Each row of a before or after table is a point. The points were changed in one or more steps. Then noise was added and the rows were shuffled. The steps act on how far a point lies along the listed directions, d1 being the first. Write out the steps. A step turns or swaps two directions, mirrors them in a line or flattens them onto one, adds a multiple of one to another, or multiplies one. Angles are multiples of 10 degrees, from the lower direction toward the higher: turns from -170 to 170, lines from 10 to 170 but not 90. Use the fewest steps. Two steps may share a direction if one is a turn and the other turns, adds or multiplies; they go together, in the order done. Otherwise the lowest direction goes first.
(in the rows, 128 means zero)

Directions:
(1): [196 121 125]
(2): [133 193 108]
(3): [123 108  63]
Before (14 x 3):
[[146  65 111]
 [120 107 129]
 [108 168 141]
 [114  93 146]
 [107  83 165]
 [161  59  92]
 [155 157 123]
 [160  68  26]
 [134 106  13]
 [110 104 149]
 [109 180 174]
 [ 76 141 122]
 [110 131 178]
 [109  87 136]]
After (14 x 3):
[[146 157 106]
 [192  89 169]
 [115 109 163]
 [ 75 173 111]
 [101 113 183]
 [126 111 145]
 [ 85 150 149]
 [ 92 144 103]
 [ 87 101 104]
 [205  53  79]
 [226  57 123]
 [119  99 164]
 [109 115 157]
 [167  92 173]]
Steps: turn d1 and d3 by -40 degrees; turn d2 and d3 by 50 degrees

Directions:
(1): [ 68 129  78 124]
(2): [121 118 143  52]
(3): [168 173  82 109]
(4): [157  65  92 127]
Before (10 x 4):
[[ 87 108 116 118]
 [ 86  71 151 143]
 [ 71 115 158  85]
 [ 39 103 105 156]
 [185 118  98 154]
 [217 127 137  96]
 [127 145 135  91]
 [147 119 107 129]
 [157  40 141 137]
 [ 97 129 149 150]]
After:
[[ 99  69  54 160]
 [142 170 146 138]
 [118 142 160 100]
 [188 160 206  75]
 [180 127 187 154]
 [163 109 153 119]
 [116  92 104 130]
 [ 97  90  63 101]
 [208  63  44 100]
 [207 124 125 118]]
Steps: turn d1 and d3 by -140 degrees; add -0.7 times d2 to d1; multiply d4 by 1.6

Directions:
(1): [ 97  79 130 181 169 165]
(2): [176 134 146  98 142 202]
(3): [107  78 108 104  60 154]
Before (10 x 6):
[[122 118 125 139 125 126]
 [144 173 121 129 151  86]
 [111 118 123 128 126 119]
 [106 132 122 135 121 106]
 [148 141 137 125 140 130]
 [116 114 131 145 139 137]
 [139 162 141 124 156 113]
 [114 121 130 154 141 109]
 [114 130 132 125 124 144]
 [151 171 133 133 146  88]]
After (10 x 6):
[[126 196 151 175 222  55]
 [148 119 132 115 120 167]
 [115 128 127 112 105 143]
 [170 140 145  98 134 184]
 [132 119 136 130 144 176]
 [127 191 147 210 240  44]
 [125 158 133 154 159  69]
 [135 109 131 108 125 172]
 [184 147 160 119 178 194]
 [126 192 139 206 250  54]]
Steps: turn d1 and d2 by 120 degrees; multiply d2 by 3; multiply d3 by 3

Directions:
(1): [136  44 174 144 121  85 107 106]
(2): [124 141 109  70 139  82 156  54]
(3): [140  96  53 100 150 121  65 145]
(4): [123 175 140 125  85  52  94 163]
Before (8 x 8):
[[120  55 122 106 159 102 146  70]
 [133 113  77 139 110 132  72 196]
 [131  69 101  97 163 161 129  74]
 [107 120  44 123 183 199 107 148]
 [153  92 161 121 104  53  92 118]
 [ 93  54 173 183 105 135 133 114]
 [159 130  29  61 175 168 134 104]
 [101 178 155 109 107  89 142 132]]
After, 8 rows:
[[ 85 138 102 101 126 132 183  50]
 [151 172 196 177  70 106 125 213]
 [115  95  90 119 159 168  96 154]
 [131 105 122 108  89  43 100 120]
 [101 214 116 127 125 140 179 142]
 [151 176  64  74 138 123 116 122]
 [ 94 133 212 171  88  60 122 155]
 [112 205 171 144  90 134 161 139]]
Steps: turn d1 and d2 by 130 degrees; swap d3 and d4

Directions:
(1): [123  80 107 199  98 176 163 135  87]
(2): [195 155  78 112 127 109 115 136  56]
(3): [ 88 169  82 164 159  95 153 194 142]
Before (8 x 9):
[[150 111 122  63  85 126  58  89  96]
 [ 98 169 192  39 197  65  94 127 228]
 [139  90 135 142 103 150 121  88 133]
 [162 241  65  88 159  40  93 194  80]
 [146 111  90 148 115 145 178 124  86]
 [148 138 114 128 141 102 109 121 108]
 [100 137 127 115 145  80 137 163 181]
 [165  93 106 192  94 167 133  93 113]]
After, 8 rows:
[[123 165 192  29 187  66  92 106 203]
 [147 120 121 129 142 104 110 116 116]
 [154 222  84  68 160  40  86 180 107]
 [132 116  92 151 123 134 175 126  96]
 [131  93 131 153 106 149 120  85 120]
 [151  94  96 200  98 162 135  97 116]
 [152  99 127  69  85 142  67  85 105]
 [110 134 121 108 143  78 134 155 175]]
Steps: turn d1 and d3 by 10 degrees; multiply d2 by 0.7

Directions:
(1): [175 175 146 186 115 128 179 111  65 161 100]
(2): [ 74 193 173 165 138 168  78 111 118 105 163]
(3): [169 154 102 114  52 179 104 104 171 170 150]
(4): [ 81 114 161 137 114 175 221 141 173 134 138]
(5): [129 197 165  56 116 113 132 188 133 131  87]
(6): [ 93 142  64 191 113 132 110 192 149 134  79]
Before (12 x 11):
[[135  40  94  63 116 137  89 103 182 101 145]
 [ 98 167 234 152 106 187 130  69  86 151 214]
 [119 178 234  99 136 147 107 124  87 100 151]
 [152 219 150 104  92 166  71  77  74 128 200]
 [164 192 186  77  94 186  86  35 109 151 175]
 [173 141 142 148 107 157 127 126 125 153  99]
 [179 125 112  33 121 138 159 161 172 144  86]
 [148  59  51 105 133  59 109 179 161 141 109]
 [129  36  80 104 133  99 143 146 185 133 115]
 [145  27 125  88 194  74 144 137 128 129 111]
 [102 213 194 135 117 137  78 113 114 119 146]
 [162 181 181 137 150 117 116  48  64 122 171]]
After (12 x 11):
[[ 82 159 113 167  83 206 159 122 138 130 185]
 [136 148 148 194 116 149 101 125  83 124 126]
 [208 101 117  49 138  78  96 144 124 165  90]
 [119 119  92 158 114 149  97  88 157 128 171]
 [ 39 106 153 179 144 144 101 144 113 120 165]
 [ 93 178 150 206 107 154 107 106 124 132 140]
 [145 145 162  30  96 128 168 174 152 125  73]
 [161 115 144  49 132  77 150 160 144 139  91]
 [129  86 141 160 134 166 143 114 147 129 129]
 [194 120 134 119 146 134 227 121 105 153  84]
 [189 132 127  62  95  89 145 152 146 171 125]
 [ 79 130 142 155 110 198 180 108 156 144 134]]
Steps: turn d1 and d5 by -100 degrees; flatten d2 and d6 onto the line at 20 degrees; turn d3 and d4 by 90 degrees

Directions:
(1): [100 191 187 132  76  88 171 190 137 126 139 131]
(2): [138  90 186  66  86 155  86 143  69 166 126 110]
(3): [103 157 158 120 179 199  83 164 183 144 164 149]
(4): [204 199 153  99 128 157 130  92 132 100  75 148]
(5): [120 162 143  99 208 114 180 102  71 164 165 108]
(6): [133 125  58  54 101 160 179 160 131 126 155 173]
Before, 12 rows:
[[105 112 155 109 109 131 101 123 100 154 138 101]
 [132 160 128 122 156 135 130 107 126 114 121 130]
 [118 134 120  78 142 210  94 166 166 158 168 158]
 [127 122 125 148 119  80 150 116 110 120 125 111]
 [145 106 149 126 104 110 133 113 111 121  97 114]
 [128  97 134 136 115 116 119 119  84 145 123 117]
 [127 118 116 136 133 135 122 137 134 121 138 122]
 [114 118 117 107 136 111 135 128 106 137 145 101]
 [126 114 122 111 166 147 107 124 119 154 146 122]
 [143  82  81 142 143 106 106  78 105 125 113 113]
 [175 116 111  83 116 128 121 101  75 122  97 121]
 [132 157 154 130 180 153 119 131 155 146 137 131]]
After:
[[105 111 146 118 113 130 101 119 108 149 136 104]
 [106 141 157  54 151 248  63 193 172 178 186 162]
 [183 103 109  83  88 116 121  99  64 116  84 117]
 [126 105 119 116 159 163  86 130 137 149 142 130]
 [121  99 107 109 125 115 122 122 108 131 134 102]
 [125 123 121 134 133 136 123 141 134 123 140 122]
 [128 156 147 138 194 178  96 135 183 142 140 142]
 [134 152 119 127 153 143 118 106 138 108 116 134]
 [145  83  75 154 116  84 120  80 107 112 101 113]
 [135 112 107 157 113  63 160 102 104 111 115 108]
 [147 110 141 131 100  90 152 106 103 116  93 111]
 [132  93 122 145 107 104 126 114  84 137 116 116]]
Steps: turn d1 and d5 by 40 degrees; multiply d5 by 0.4; add 0.7 times d6 to d2; multiply d3 by 1.6

Directions:
(1): [121 140 179  82  82  70 216 102  98 161 130 132 113 137 143 184 120 184]
(2): [ 98  76  93 149 145 146 193 117 109  84  21 150 142 136 119 166 116  93]
(3): [136  61  95 100 183 116 121 180 153 211 105 142 161  97 152 135 158 188]
Before (13 x 18):
[[111 155 141 103  79  95 191  87  80  91 107 127  79 146 127 145 108 108]
 [130 122 127 147 118 135 146 127 124  96 105 142 132 127 111 138 106  91]
 [145 162 161 107  76 113 157  89 120 128 152 132 107 162 141 160 116 149]
 [123 136  63 177 196 213  23 156 168  75 142 121 118 123 104  63 120  40]
 [105 145 160 136  61 105 199  88 109  88 108 133 119 145 135 156 114 101]
 [111 148 159 129  90 114 169 104 122 105 130 105 110 130 140 158 116 137]
 [124  75  88 102 148  97 169 167 141 202  73 135 157 117 156 134 134 186]
 [156 212 188  91  73  97 137 105 112 169 222  97 101 121 124 120 120 168]
 [114 159 154 130  82 116 197  93 108 104 104 133 124 126 137 167 105 123]
 [123 129 138 124 128 118 170 120 117 143 122 145 127 135 140 164 133 138]
 [109 161 152 142 100 129 145  89 105  75 131 124 124 128 100 145 117 101]
 [102 162 156 142  86 118 189  88 100  89 107 135 116 131 112 176 109 124]
 [118 160 165 119  85  94 172 106 103 119 142 118 110 154 130 145 137 145]]
After (13 x 18):
[[106 136 121 161 115 141 147 110 112  67 101 125 123 160 115 124 132  85]
 [143 184 183  50 111  78 122 143 142 221 247 108  91 120 155 137 127 210]
 [116 174 124 179 116 162 100 105 130  59 134 124 122 127  98 116 117  79]
 [123 163 117 172 114 166 112 109 136  69 120 127 133 122 122 108 108  70]
 [119 171 151 142 105 134 113  95 115  80 158 117 121 124  96 127 124 101]
 [150 145 138 139 114 131  98 137 140 120 163 130 126 121 113 112 115 106]
 [120 126 109 158 153 158 124 126 130 109 114 144 133 136 127 132 136  95]
 [120 160 105 144 107 144 105 103 105  57 120 120  83 140 110  89 113  55]
 [117 154 126 176  90 151 106 108 135  57 134 121 127 138 120  96 122  51]
 [127 137 118 150 104 155 150  88 124  70  94 139 116 165 124 149 107  89]
 [108 142 128 164 112 148 130 112 134  70 115 106 116 132 126 131 114  93]
 [103 137 136 131  91 128 239  78  79  84  56 128 116 138 104 176  91 100]
 [125  71  52 142 174 142 115 177 158 164  62 132 166 113 140  94 136 134]]
Steps: turn d1 and d3 by -20 degrees; turn d1 and d2 by 120 degrees

Directions:
(1): [201  90  61 133 122  32 132 120 168  89 161 125 119 127 157 103  95 142
 183 140]
(2): [121 101 133 143 155 143 139  63 145  75  68  67 193  95 174 131 111 150
  85 193]
(3): [ 95 109  83 164  78 141 180 165  58  65 121 125 153  67  90 158 102 154
 152  86]
(4): [120 139  97 119 172 140 128 125 100 161 161  53 126  53 182  74 166  73
 147  78]
(5): [107 161 130 124  70  38 100 151 142 110  83 108  85  74 106 131 194 106
  74 153]
(6): [221 164 155 106 128 155  90 123  68  53  81 165 124 133 170 127 165 119
 140  95]
Before (10 x 20):
[[134 157 128 119 108 132 139 153  88 115 136 125 106 105 123 134 169 120
  126  81]
 [ 81 131  93 148 115  39 119 132 220 186 140 104  82 125  93 113 131 113
   93 189]
 [124 148  88 106 150  48 125 116 145 155 143  74  93  70 150  86 148  98
  118 134]
 [ 93 119 123 129 133 118 117 101 175 157 153  93 154 150 149 117 113 126
  116 170]
 [ 84 132 154 151 116 160 186 133 102 125 128 123 160 116 114 144 115 118
  119 129]
 [110 147 137 122  76 150  96 141  77 103  79 119 112  85  99 155 158 112
  110 112]
 [ 45 137  94 146 127 126 162 166 123 203 211  66  89  89 101 121 128 120
  126  99]
 [146 108 149 151 139 180 166  86  85  78  91  99 183  95 187 156 131 142
  126 122]
 [155 108 129 146 118 128 143 125 134  74  90 127 128 148 131 166 106 154
  139 136]
 [102 108 161 121 136 149 114 105 160 176 136 131 150 176 103 140  94 132
  104 160]]
After (10 x 20):
[[122 131 101 135  53 117 111 153  68  65  87 116 114  64  92 157 143 124
  133 105]
 [118 111  95 137 157  59 114 107 247 209 169 116  92 175 122  98 102 120
  122 198]
 [ 45 130  88 156 101 109 171 175 119 175 202  83  91  92  81 140 114 139
  127 106]
 [ 97 126 135 119 158 123 102  89 191 182 159  83 147 156 167 100 126 109
  112 174]
 [100 126 176 108 138 123  90 100 183 191 127 121 131 176 112 129 124 117
   81 177]
 [147 106 122 149 123 149 154 129 114  72  96 118 137 131 131 164 102 151
  146 118]
 [ 69 135 133 162  85 133 191 149  84 102 116 110 155  75 101 151 127 115
  116 122]
 [121 117 130 157 130 175 174 103  52  71  89  63 181  33 191 145 158 122
  123  94]
 [149 134  87 104 188  76 129  97 157 171 171  84 108 106 171  79 118 103
  146 130]
 [140 144 115 131  89 116 151 161  82  89 132 139 111 104 109 147 151 137
  134  84]]
Steps: multiply d5 by 0.7; turn d1 and d5 by -50 degrees; add 0.7 times d2 to d4; multiply d3 by 2
